Rows are points. The last column is the point's height on a tilted bowl or saddle (a function of degree 2), plus a little noise. Along how many of its main directions does it bend up, bend down or stay straight?
(in the rows, 128 means zero)

Points (15 x 4)
[[107 147 190 113]
 [ 56 107  88  63]
 [ 85 130 113 128]
 [128  96 132 177]
 [ 77 178 140 157]
 [112 114 105 156]
 [ 73  84 188  68]
 [ 89 154 144 144]
 [159  94  95 163]
 [188 162 112  92]
 [ 94 180 160 173]
 [140 104 165 144]
 [153 131 177 115]
 [142 110 176 126]
 [144 163 149 160]]
Directions: 1 up, 2 down, 0 straight

Points (16 x 4)
[[ 86  97  78 133]
 [119 172  63 212]
 [ 78 166 200 112]
 [153 121 148 129]
 [ 95 122 140 104]
 [107 135 137 114]
 [111 143 148 119]
 [173  91 125  98]
 [ 94 160 104 131]
 [163  97 151 138]
 [136 179  80 167]
 [166 150 116  96]
 [186 110 125  77]
 [ 97  80 101 110]
 [ 68  86 110  74]
 [191 155 147  82]]
Directions: 1 up, 1 down, 1 straight

Points (16 x 4)
[[ 94 178 137 140]
 [172 122  93 144]
 [ 93 137 133 133]
 [136 127  92 147]
 [148 152  98 151]
 [158 107 119 144]
 [157 158 119 146]
 [164 164  76 152]
 [ 87 128 124 124]
 [149 166 113 150]
 [126  59 158 141]
 [163 135 105 146]
 [ 50 133 102  60]
 [ 28 145 110  24]
 [128 176 168 147]
 [109 180 183 149]]
Directions: 0 up, 1 down, 2 straight

Points (24 x 5)
[[152 118 106 147 144]
 [195 126 165  93 169]
 [189 156 185 188 192]
 [183 108  80 111 159]
 [ 53 144 100  81 183]
 [121 188 133 102 155]
 [126 165  91 160 161]
 [106  83  88 130 138]
 [ 86 112  99 123 138]
 [136 118 111 119 130]
 [ 83 152 116 181 187]
 [141 109 157  87 155]
 [118 173 119 167 168]
 [205 149 145 106 173]
 [124 174 168 157 153]
 [176 197 130 110 172]
 [154  91  82 104 144]
 [142  93 132 129 139]
 [152  94 132 123 141]
 [ 95  95 164 156 160]
 [110 170 129 165 165]
 [ 59 104  84 163 175]
 [ 62 106 118 145 165]
 [151 103 189 162 152]]
Directions: 3 up, 0 down, 1 straight

Points (26 x 5)
[[143 127 127 131 135]
 [ 99 149 108  84 110]
 [163 175 113 118 117]
 [ 71 123 174  99  81]
 [131 152 172  55  72]
 [126  84 136  52  72]
 [162 170 172  66  73]
 [155 123 127 157 127]
 [128 109 176 184 106]
 [162 135 183 101 104]
 [169 139 158 145 121]
 [100  47 158 124  78]
 [103 198 146  90  88]
 [139 117 105 107 129]
 [ 60 100 111 167  77]
 [152 135 166 161 123]
 [ 87 105 148 145 111]
 [105 156 146 111 121]
 [174 114 154 164 111]
 [114 130  98 170 118]
 [ 35  93 137  85  34]
 [116 164 164 171 114]
 [107  93  97 139 118]
 [161  79 178 151  99]
 [145  68 149  94  95]
 [121  87 167 138 115]]
Directions: 0 up, 4 down, 0 straight

Points (38 x 7)
[[104 173 100 119 170 164 127]
 [128 121  43  97 137 139 110]
 [135  74 141 104 173  83 137]
 [132 101  95  99  63 173 122]
 [120 159 183 127 126 163 141]
 [ 84 130  78  98 142  91 130]
 [180 123  91 159 132  86 163]
 [160 133 168 112 124 149 122]
 [142 124 137 141 163 149 119]
 [109 125  99 151 145 103 114]
 [149 181  95 120 105 127 134]
 [160  83 138 108 185 151 137]
 [ 88  93 133 142  59 173 175]
 [101  43  61 125 114 169 221]
 [109 155  88 100 121  85 138]
 [186 122 160  61  77  91  92]
 [144  83 156 128  99 135 136]
 [ 65 116 136 138 106 179 191]
 [198  79 121 153 133 129 201]
 [123  67 139 110 109 142 161]
 [ 86 144 151 175 172 115 108]
 [139 130 142 137 159 140 116]
 [152 156 102 126 156 135 129]
 [ 95  84 150  82  90 104 169]
 [125 113 127 188  38 130  89]
 [ 84 131 161 202  94 174 166]
 [168  71 101 185  77 175 173]
 [166 129 193 176 120 165 146]
 [108  49 124  97 143  87 183]
 [125 137  83 156 125 126 119]
 [ 91 136 132 177 175 147 100]
 [ 71 172 161 124  75  69 216]
 [ 64 117 111 148 137 128 143]
 [158 124 121 157 152 149 137]
 [108 129 113  99 154 139 106]
 [106 136 208 181 170 153 120]
 [ 81  88 187  69 157 138 138]
 [147  95 163  87 141  49 165]]
Directions: 3 up, 1 down, 2 straight

Points (44 x 7)
[[120 151 138 107 146 160 128]
 [ 81 150 121 134 154 159 105]
 [ 98  76 174 147 141 118 110]
 [ 88 101 110 144  77 146 104]
 [126 138 111 166 147  56 188]
 [165 155  56 151 141  83 138]
 [ 79  77  93 118  78  43  98]
 [ 65 157  59 180 121 160  79]
 [140 194 116  83  99 103  62]
 [113 147  72 104 107 150 122]
 [143 100  62 143  95 179 134]
 [110 112 104  92 143 158 123]
 [103 170 110 140 163 152 114]
 [147 146 187 155 124 111 139]
 [124 113  38 131 108 110 130]
 [165 162  53 105  96 128 102]
 [136 114 118  63 171 146 110]
 [114  91 125  92  99 159 121]
 [114 122 122 127  83 163 135]
 [137  67  57 100 186 142 102]
 [136  40 152 107 120 152  85]
 [117 188  89 151 182  91 149]
 [117 168 135 114 147 123 124]
 [154 114 164 163 117 130 140]
 [112 152  79 137 178 137 134]
 [114  76 180 138  94  71 105]
 [ 76 218 163  97  72 157   9]
 [141 149 104 102 117 137 129]
 [116 105 115 128 154 181 133]
 [ 98  94 107 160  81 163 103]
 [ 75 152  92  96 134 104 119]
 [ 66 133 153 188 160  51 224]
 [ 96 185 137 130 105 148 102]
 [136 108 152 160 127 112 141]
 [118 111  98 194 113 102 140]
 [ 99 135 107  80 129 189 107]
 [130 141  86 182 158  82 176]
 [134 138  55 120 119 151 139]
 [ 77  60 165  96 151 106  59]
 [139 135 108 107 166 119 135]
 [ 88  81 121 174 152 161  84]
 [ 76 125  94 145  68 145  95]
 [104  98 112 135 175 141 118]
 [113  75 180  88 151 197 121]]
Directions: 1 up, 4 down, 1 straight

Points (43 x 7)
[[101 142 138 101 103 180 137]
 [171 122  84 125 137 155 152]
 [113 155 105 106 173 122 142]
 [ 77 201 108 127 199 147 192]
 [ 64  76 123 131 149 138 143]
 [123  59 137 166  98 195 168]
 [145 144 192 108 145 115 156]
 [138 107  98 150 150 168 150]
 [129 122 148 177 160 109 147]
 [119 114 141 138 160  80 139]
 [ 78 164 132  74 114 139 141]
 [ 81 112 195  75 166 166 181]
 [173  91 172 125 119 136 153]
 [127 134  70 139  79 145 155]
 [175  61 203  90 174  85 206]
 [ 91 122 142 128 130  51 151]
 [144 147 188 162 111 115 156]
 [177 107  86 111 155 112 143]
 [186 192 189  71 113 183 201]
 [ 93 128 128 127 139 129 127]
 [139 131 147  75 110 186 152]
 [155 158 164  73  81 178 159]
 [114  91 103 109 143  74 143]
 [167 123 149 138 123 157 145]
 [150 137 143 181 166 112 152]
 [155  96 200  76 155 156 179]
 [144 114  87 124 124 166 148]
 [107 136  83 151 126 158 146]
 [138  77 174 106 110 155 149]
 [142 112 142 139 170  88 140]
 [ 99 122 155  58 153 168 161]
 [115 125 126 175 123  60 152]
 [108 164 189 137 191 175 199]
 [150 153 145 156 150 139 147]
 [160 155 145 138 154 169 159]
 [117 140  98 158  56 148 143]
 [150 136  93 185  83  97 163]
 [171 189 155  92 204 143 183]
 [158 197 173  76  94  43 210]
 [ 93 155 151 154 110 105 133]
 [148 135 105 119  86 158 144]
 [154  85 117 125 159 135 139]
 [102  75 122 186 167 101 156]]
Directions: 5 up, 0 down, 1 straight

Points (64 x 9)
[[163  94 118 104 181 125 177  85 153]
 [206 158 138 166 167 147 188 115 158]
 [153 184 148 140 145  58  89 118 161]
 [109 107 104 177  55 126  92 129 157]
 [148 132 124 119  85 115  53 130 176]
 [129 227 110  90 139 102 187 163 236]
 [176 153 118 124 108 126 191 115 159]
 [ 63 150  92  99 183 179 176 186 162]
 [ 80 169 147 153 149  97 141 148 138]
 [160 154 154  84 139 109 187 160 175]
 [137 125 105 215  84 161 152 209  51]
 [123  56 126 120 103 105 115 116 173]
 [165  99 165 113 125 118 133 137 136]
 [ 82 142 143  97 144  83  83  84 116]
 [164 119 116 106 107  97 115 113 129]
 [108 112 151 168 110 126 144 185 118]
 [125 107 153 193  94  97 114 151 128]
 [143 196 160  67 108 129 143 139 137]
 [165 207 116 106 109  83  69  87 182]
 [121 153 172 167 199 202 151 123  84]
 [124 132 135 128 120 106 125 136 141]
 [104 129  69 128 108 159 156 108 114]
 [120 193  95 102 138  96 151  60 171]
 [107 194  89  86 130 113 131 146 166]
 [130 108 140 184 163 149  85  84 146]
 [ 98 123  89  36 131 123  99 143 160]
 [ 80  79 129  74  77 161 154 163 163]
 [ 65  95 173  96 139 111 106 133 153]
 [129  96 129 122 116 143 145 125 147]
 [134 132 117 136 128  64 107 158 132]
 [137  97 117 156  62 228  92 134 158]
 [117 165 145 178 133 138  69 110 175]
 [179 181 153 156 100 140 149 128 152]
 [126 114 119  73 185 187  67 108 122]
 [127 161  96 141 134 136 153 114 146]
 [166 124 117 155  87 138 166 151 114]
 [134 117 153 149 132 104 129 179 133]
 [141 153 107 115 146 144 130  93 143]
 [139  71  82 100 172 158  99 130 135]
 [142 104 138 141 158 130 112  78 139]
 [161 125 137 156  77 129 116 115 152]
 [115  78 158  56 132 103 147 137 183]
 [ 68  92 118 143  73 152 117 167 141]
 [121 101 107 114  36 128 108 107 139]
 [167 166 157 102 162 147  33 112 188]
 [139 152 148  84 162 165 109 133 136]
 [159  78 166 171 192 148  90 151 113]
 [ 46  26 156 106 150  95 126 129 224]
 [104  46 143 211 148 151 161 137 138]
 [ 83 132 110  67  65 133  24 102 161]
 [188 139  89 140  97 115 138 152 109]
 [ 96 168 130 144  69 110 193  91 162]
 [194  88 118  91 160 113 141 140 123]
 [162 137 103 130 113 119 150 128 134]
 [103 145 129 104 143 172 107 160 142]
 [172  97 141 157 145 124 153 129 131]
 [ 99 104 128 111 119 140 137 160 151]
 [127 110 151  97 157 156  90  69 123]
 [154 122 158 173 158  89 136 131 129]
 [123 165 136 146  46  66 105  99 119]
 [118  49 141  84 117 205  35 120 227]
 [103  69  92  87 120 130 106 104 153]
 [163 116 144 124 104 187 131 137 116]
 [244 128  92 139  90 140  88 110 133]]
Directions: 3 up, 5 down, 0 straight

Points (72 x 9)
[[ 93 163 140 120 119 169 142 164 130]
 [106 134 113  86 129 115  71  89 159]
 [110 129 109  98 118 124 168 125 138]
 [ 78 113 123 133  81 157 174  94 162]
 [168 146 102 189 139 166  91 113 183]
 [ 97 147 143 149 112 111 119  74 158]
 [106 126 120 129  97 159 162  92 152]
 [130 120 136 146 142 105  99 193 128]
 [118 128 121 129  82 107  95  75 172]
 [120 128 150  75  71  99 169 133 141]
 [163 130 121 114 148 118 164 130 144]
 [151 152 109 138 130 186 130 144 144]
 [154 102  80 100 122  96 136 103 165]
 [133 163 113 132 137 147 147 112 145]
 [199  90 105 110 148  51  97 147 175]
 [ 99 115 126 163  62 174 151 116 166]
 [141 118 146 172 109  58 149  74 175]
 [156 105 162 157  98  79 146 161 154]
 [122  77 115  86 126 168 133 150 129]
 [150 127 130 154 174 128 175 163 139]
 [ 93 142 108 174 140 125 127  90 165]
 [164 144 118 138 194 116 147 143 150]
 [181 139 130 137  83 143  95 127 146]
 [ 84 146 124 151  61 157 174 135 158]
 [105 144 177 149  73  70 112 155 153]
 [172 208 122  75  97 150 182 147 149]
 [128 154 116 169 163 149 125 125 152]
 [145 106  73 115 118 108 120  86 170]
 [111 128 180  52 135 142 101 176 138]
 [ 97 150 152 118 167 185 187 141 136]
 [102 136 132 136  82  95 130 177 135]
 [189 180  90 126  94 160 154  89 188]
 [229 170 169 125 172 203 140 116 173]
 [121 121 153 122 121 141 121 162 121]
 [152 131 105  88 127 122 146 162 129]
 [123 127 131 143 120 136 120 140 130]
 [ 84 120  61 148 142 119 111 165 119]
 [142 178  99 163 188 204  89 132 191]
 [ 59 146 200  95  79 157 142 148 141]
 [ 82  67 143  21 110 134  88  60 246]
 [134 149 104 149 147  78 206 140 163]
 [161  93 153 135  88 126 136  76 169]
 [ 98 121 118  82 113 144 133 153 121]
 [119 112 143  83  98 115 134 189 120]
 [137 179 148 160 171 155 149 145 142]
 [179 117  60 149 132 112 187  57 233]
 [137 118 152  96 148 147  96 116 142]
 [ 95 118 123  74 143 173 148 162 133]
 [114 179 116 118 118 109 192 151 146]
 [133 135 148  85 125 145  64 122 138]
 [106 146 131 153 114  80 117 133 146]
 [120 136 104 119 172 126 151 151 135]
 [126 152 132 154 139 163 128 162 137]
 [155 151 100 122 146  73 183  80 181]
 [164 149  67 131 113 133 123 112 162]
 [146 167 114  69 111  34 111  98 189]
 [123 130 155 189 101 146 132 216 164]
 [148 102 133 110  58 130 126 109 154]
 [101 123 154 141 123 164 168 145 128]
 [114  76  73 114  98 125 171 165 136]
 [161  71 109  83 113  18 178 171 207]
 [181 169  69 107  52 158 101  93 166]
 [ 59 140 131  96 181 137 114 151 149]
 [120 147 125  94  96 110  89 123 131]
 [119 158 110  83  92 140 117 144 116]
 [160  89 124 155 141 203 146 175 152]
 [120 147 128 135  80  86 192 249 182]
 [ 81 145 159 143 110  90 121 109 146]
 [130 107 107 139 163 105 142 128 140]
 [124 191 160 156  71 105  80  78 174]
 [145 128 107  93 181 174 107 191 128]
 [138 156 158  76  84 136 105  76 153]]
Directions: 6 up, 1 down, 1 straight
